Rows are points. Examples show where two turns around zero, p and q, send a point. Write where each new point lands after one turn and then the other. Backwards means that the second turn is done in reverse. Each puzzle has new turns, and all numbers are rounded.

Turn p:
[62 20] -> [ 57 -31]
[-30 -25] -> [-39   5]
[-32   5] -> [-18  27]
Turn q:
[-28  26] -> [-3 38]
[ 28 -59] -> [-19 -63]
[ 0 34] -> [23 25]
Where do these land?
p, then q: [-15   7] -> [ 7 15]
p, then q: [-15  66] -> [66 17]
q, then p: [ 39 -43] -> [-42 -40]
q, then p: [ -8 -29] -> [-29   7]

Turn p:
[ 29  -1  16 -13] -> [ 17  14  22 -18]
[26 -2  2 18] -> [17 19 13 14]
[26 23 -3 -2] -> [ 15  29  -6 -10]
[-28  -9 -18  -8] -> [ -8 -28 -19   2]
[-76  -4   5   5] -> [-61 -40 -19  11]
[23 -7 -1 -1] -> [21  6 11 -1]
Turn q:
[  1  16 -26  -1] -> [  2   2 -30  -1]
[-29  -3   3  32] -> [-42  -3   3   9]
[19 13  1  8] -> [ 7 22 -4  7]
[-21   6  -5 -11] -> [ -9 -12  -8 -18]
[-25  -1   7 -13] -> [-11 -16   6 -21]
[ 71 -47   6  -5] -> [61  2 30 52]
[-16  16  13 -10] -> [ -9   4   3 -26]
Where do these land?
q, then p: [ 22  11 -25  22] -> [  7  18 -27  25]
q, then p: [35 -1  3 24] -> [-8 37 -5 19]
p, then q: [-23 -17 -16 -30] -> [ 17 -38   6  14]
q, then p: [ -7 -41   0   5] -> [ -7 -12  31  24]
q, then p backwards: [-26  27  21 -24] -> [  1  17  22 -40]
p, then q: [ 20   0  -6 -26] -> [33  2  1 -5]
q, then p: [-19  21  23  29] -> [-40  -2 -19 -13]

Turn p:
[-11   9 -20 -39 -11  65  -1  26] -> [ 27  21  21 -41  29  52  -1  18]
[ 23  -5   1   7 -11  -4 -26  -6] -> [  3   2  12   8 -29  -2 -19   3]
[  6 -19  18 -38  45  15  -7  -9] -> [  3 -28  32   0  41   0 -30 -12]
[  9  -4  -8  43   8 -37 -37   1] -> [  6  -7  -9  46 -35 -27  -5  22]
[ -8 -47  22  18   4  28  -5  22] -> [ -4 -29  46   3  -3  11  31  17]
[ 30 -38 -19 -50 -22  34  10  -4] -> [  2 -26  19 -60  -8  36 -29  -2]
[ -6  -5  34 -25 -28 -10   6  27] -> [-46  18  18 -22   5  -3   3  14]
[-22  57  16  29  10 -54  23 -11] -> [-18  36 -49  34  13 -48  20 -22]
[-31  15 -60  19   9 -54 -12 -76] -> [  7 -22 -92  57 -15  14 -26 -25]
[ -3  49  29  39 -14  -3  27  -9] -> [ -2  46 -11  11  -8 -25  39 -36]
[ 14 -11 -13  -1  10  21  23  38] -> [ 23 -11  12 -36  10  -9  19  21]
Turn q:
[-31 -19 -20  -5 -12  25  10  -4] -> [-39  -6   1 -13  -2  26  15   3]
[  2  29 -14  21  17   0  -3   4] -> [ -3  29  -3   7   8  -5 -28   4]
[ 20  24  10 -50 -30  33 -32 -20] -> [ 42   3 -14 -45 -37  26  11  29]
[-25  -5   6  11 -11   4  -3 -44] -> [ -3   6  -7 -14   3  33   8 -38]
[ -3 -24  52  25  35 -24 -14  63] -> [  3 -19  54  61 -27 -43 -14 -13]
[ 67  36  37 -23  27   5  36   1] -> [ 71  28  14  16  29 -22  24  39]
[-46 -14 -27  35 -20 -15  14  23] -> [-66  -1 -18  19  -5 -10  -1 -22]
[ 41  38  21 -46  32 -35  20   1] -> [ 57  20  15 -21  24 -55  11  18]
[-30 -44 -37  27  12   1 -14   6] -> [-53 -32   8   6  10  16 -29 -14]
[  4 -20 -29   6 -49   7 -15 -31] -> [ -9 -27 -51 -16  -4  35   1  -7]
Where do these land?
p, then q backwards: [-10 -13 -24 -18 -22   7  33  -6] -> [ -9  -9 -22 -18 -27   7  -6 -33]
q, then p: [  9  -5 -44  46 -25 -23 -17  -9] -> [ 33 -24 -25  35 -11  35 -14  25]
q, then p: [-47   5  41 -24 -16  -2   7 -18] -> [-27  15 -15 -30   4  13   3 -54]
p, then q: [ 26 -12  26   8  32 -32   4  11] -> [  3 -24   2   7   2 -34  -4 -44]
p, then q: [-40  51 -27  -1 -11  43  43 -43] -> [ 12  40  -8 -33  62  47  -7  40]
q, then p: [ 15 -34 -25  30  37 -15 -41  37] -> [-19 -21  33  59 -25   6  -4  38]
q, then p: [-14   1  46 -15 -11  48  15 -48] -> [ 22  20  24 -51  12  10  18 -54]
q, then p: [ 18   6   0  11 -12  -4  -5  47] -> [ -8   5 -14   9 -30 -13  19  33]
q, then p backwards: [ 43   1   5 -36  27 -23 -38  28] -> [ 57 -17 -22   1  38  -6 -17  28]
